Rows are points. Before rounding, the points of a table are all equally far from one centre. They may lie mostly on one side of it. Write the centre, to within rounding.
(in the rows, 128 means zero)

Points (8 x 3):
[[130 204  95]
 [121 153  62]
 [130 194 181]
 [189 158  95]
 [179 159  83]
 [101 180  78]
 [101 179  78]
 [130 158  62]]
Centre: [130 143 131]

Points (14 x 8):
[[ 82 205 102 156 157  96  72 173]
 [101 166 103 181 147 208 162 130]
 [124 144  63 174 176 195 148 182]
 [ 93 223 104 145 121 138 205 117]
 [ 69 116 169  68 125 168 116 144]
 [163  90 122  91 124 161 113 146]
 [ 40 189  65 159 157 148 216  98]
 [139 174  95 169 170 183 171 151]
 [ 19 170 171 130 171 140 133 143]
 [ 85 196 100 139 213 142 161 188]
 [137 181 155 113 105 107 101 135]
 [ 93 179  53 136  82 195 191 133]
 [140 145 168 100 101 141 185 127]
 [ 94 180 126 226 121 122 119 174]]
Centre: [ 74 120  86 134 128 109 153 150]

Points, 21 rows:
[[ 68  65 219 117 114 127 124 137 101 173 102 142 113 170]
 [111  66 195  99 153 162 114 136 130 151  99  62  89 167]
 [ 64  71 201  91 107 173 172  78 132  80  80  84 127 177]
 [ 75  93 194  97 149 192 143 121 125  92 166  92  54 175]
 [154  80 175  90 151 202 148 141 101  95 139  96  68 110]
 [100  71 225  24 147 130 150  77 127  51 107  98 106 137]
 [127  26 193  49  76 158 111 112 145  66  89 113 107 131]
 [101  54 190  42 161 107 133 125  93 118 123  82  81 119]
 [105  74 198  92 136 113 109  88  79 141 127  59  63 114]
 [ 55  83 189  54 103 112 107  94 112 120 103 118  65 109]
 [147  91 218  88 197 125 159 154 139 127 100  97 148 160]
 [ 82  55 175  77 135 124 200 141 170  92 120 102  81 119]
 [ 67  53 216  55 138 114 147  89  79  86 118  88  92 114]
 [ 67  94 149 125 163  84 153  73 133 118  73 120  80 169]
 [ 67  47 215  61 139 159 104 112 101 128 102 123 110 105]
 [ 86  34 198  67 119 136 137  34 114  91 109  79  90 129]
 [161  69 177  85 127 105 112 148  70 103 132 105  44 141]
 [128  44 159  86 134 149 105 105 173  81 129  96  44 188]
 [184  60 168 128 169  82 180  64 122 102 124  87 148 189]
 [123  55 173 117 115 195 178  61 121 149 164  93  84 148]
 [130  71 150  89 118  48 125  91 145 121  83 103  88 194]]
Centre: [123  94 178 116 122 123 127  98 130  91 145 127 129 141]
